Each row is a point. Examples show where two turns around zero, p and q, send a point. Write where each new point lands after one turn and then the other. Backwards means that the second turn is done in reverse. Each puzzle has new turns, and all numbers are rounded.
(in the rows, 128 means zero)

Turn p:
[150 171] => [176 127]
[ 96 100] => [ 89 145]
[113  77] => [ 76 119]
[175 144] => [163  93]
[105 148] => [136 157]
Turn q:
[159  94] => [173 121]
[139 123] => [140 131]
[ 60 150] => [ 61 103]
[154 145] => [138 158]
Where do these land?
p, then q: [102 120] => [101 132]
q, then p backwards: [119 155] => [104 113]
q, then p: [132 108] => [123 108]
q, then p: [115 184] => [140 184]
p, then q: [172  72] => [144  59]

Turn p:
[145 136 125 136] => [138 128 146 130]
[ 90 195  93 119] => [111 168 125 201]
[143 117 225 105] => [123 176 123  39]
[148  91  86 153] => [145  68 139 138]
[110 114 144 145] => [100 119 126 113]
[134 105 104 108] => [152 107 105 134]
[125 139 118 129] => [128 131 131 143]
Turn q:
[124 170 157 115] => [114 137 130  78]
[103 118 124 178] => [132 170 153 157]
[105 114 160 136] => [106 160 111 133]
[173 127 148  97] => [ 96  83 116 113]
[135 112  51 114] => [192  90 130 157]
Where do these land?
p, then q: [197 138  63 106] => [ 65  81 176 160]
q, then p: [115 138 161 138] => [116 156 116 148]
q, then p backwards: [ 88 140 130 122] => [137 137 149  94]
q, then p: [125  75 145 172] => [ 71 125 165 147]
p, then q: [118 136 172 115] => [152 126 118  88]
p, then q: [123 136 138  85] => [153 106 152 110]
q, then p: [130 133  88 158] => [131 135 161  91]

Turn p:
[138 207 158 123 141  78 133 101 130] => [ 74 121  62 111 148  97 153 105 102]
[147  95 155 124 141 132 152 136  70] => [127 154 145 134  60 117 141 138 110]
[133 173 148 100 145 123 110 144 158] => [108 137 103 136 162 139 123  84 102]
[154 121 105 130 116 117 139 102 160] => [120  99 116  96 132 152 109 145 136]
[140 107  89 149 143 122 131 134 160] => [157 117 140  86 143 155 127 134 136]
[ 80 177 163 100 126  71 113 143 138] => [ 85 101 118 157 166 102 173  78 109]
[120 112  99 109 123 130 130 107 189] => [120  94 148 111 169 162  99 142 128]
[125 111  81 143 107 160 174 144 167] => [128 136 169  88 144 152  97 136 182]
[109  97 144 157 136 155 115 132 105] => [157 155 144 155 119 126 146 157 133]
[124 107  93 124 134 167 114 134  83] => [176 142 152 137 107  99  97 137 129]
[106 124 158 131 126 155 111 127  87] => [136 155 131 176 114 103 135 142 124]
[160 103 143 147 100 127 114 133  88] => [149 126 109 148  72 133 136 137 145]
Turn q:
[ 89  83 156 146 125 148 122  62 147] => [157 127 156 143 112 176  73 135 175]
[141 128 172 111 170  73  96 140 167] => [103 122 179 122 114 153 133  65  86]
[112 129 116 111 127 143 119  81  87] => [132 140 112 178 129 156 129 158 143]
[147 107 127 123 172 164 126 155 114] => [133 120 167 125 156 115 136 167  99]
[164 137 107  59  97 102 142 100 110] => [128 104  84 200 142 111 142  95 118]
[125 144 131 141 157 170 165 123 133] => [170 153 141 111 163 128 138 145 136]
[108  88 126 116 138  92 140 133 153] => [122  99 166 133 108 120 135 101 155]
[102 135 137 130 100 131 101 140  93] => [119 137 104 132  84 133 126 157 117]
[130 173 105 163 148 144 132 157 138] => [121 151 116  74 155 128 158 140 123]
[157 169  94 146 108 159 104 162 123] => [109 125  76  89 154 120 137 156  99]
[109  99 143 125  90 114 143 139 143] => [142 107 128 124  89 105 109 112 147]
[151 144 121 165 105  97 146 145 128] => [101 151 107 104 131  91 121 105 138]
Where do these land?
p, then q: [145 119 140 126 108  92 121 137 116] => [138 113 117 136 127 111 106 132 162]
p, then q: [180 107  93 156 110 113 147 142 160] => [170  63 113 138 149 137 117 132 109]
q, then p: [113 120 138 139 143 189  59 115 116] => [172 180 150 174 113 131 105  90 140]
p, then q: [139 149 138  94 172 179 144 138 103] => [102 174  86 142 108 162 144 128 100]
p, then q backwards: [128 111 148 127  90 124 137 105 144] => [113 105  98 126 126 124  97 112 115]
p, then q: [115 106 109 108 115 112 149 149 123] => [148 125 141 142 106 134  94 110 126]
p, then q: [116 114 104  78 225 107 139 111  97] => [109 174 128 214  86  97 138 137  85]
q, then p: [109 135 153 153 106 104 127 142 163] => [105  91 118 153 131 126  91 135 123]
p, then q: [101 129 145 157 113 119 139 118 106] => [133 132 134 102 117 102 142 100 147]
p, then q: [133 188 112 143  97 141 118 124 153] => [105  98 144 115 158 172 156 118 149]
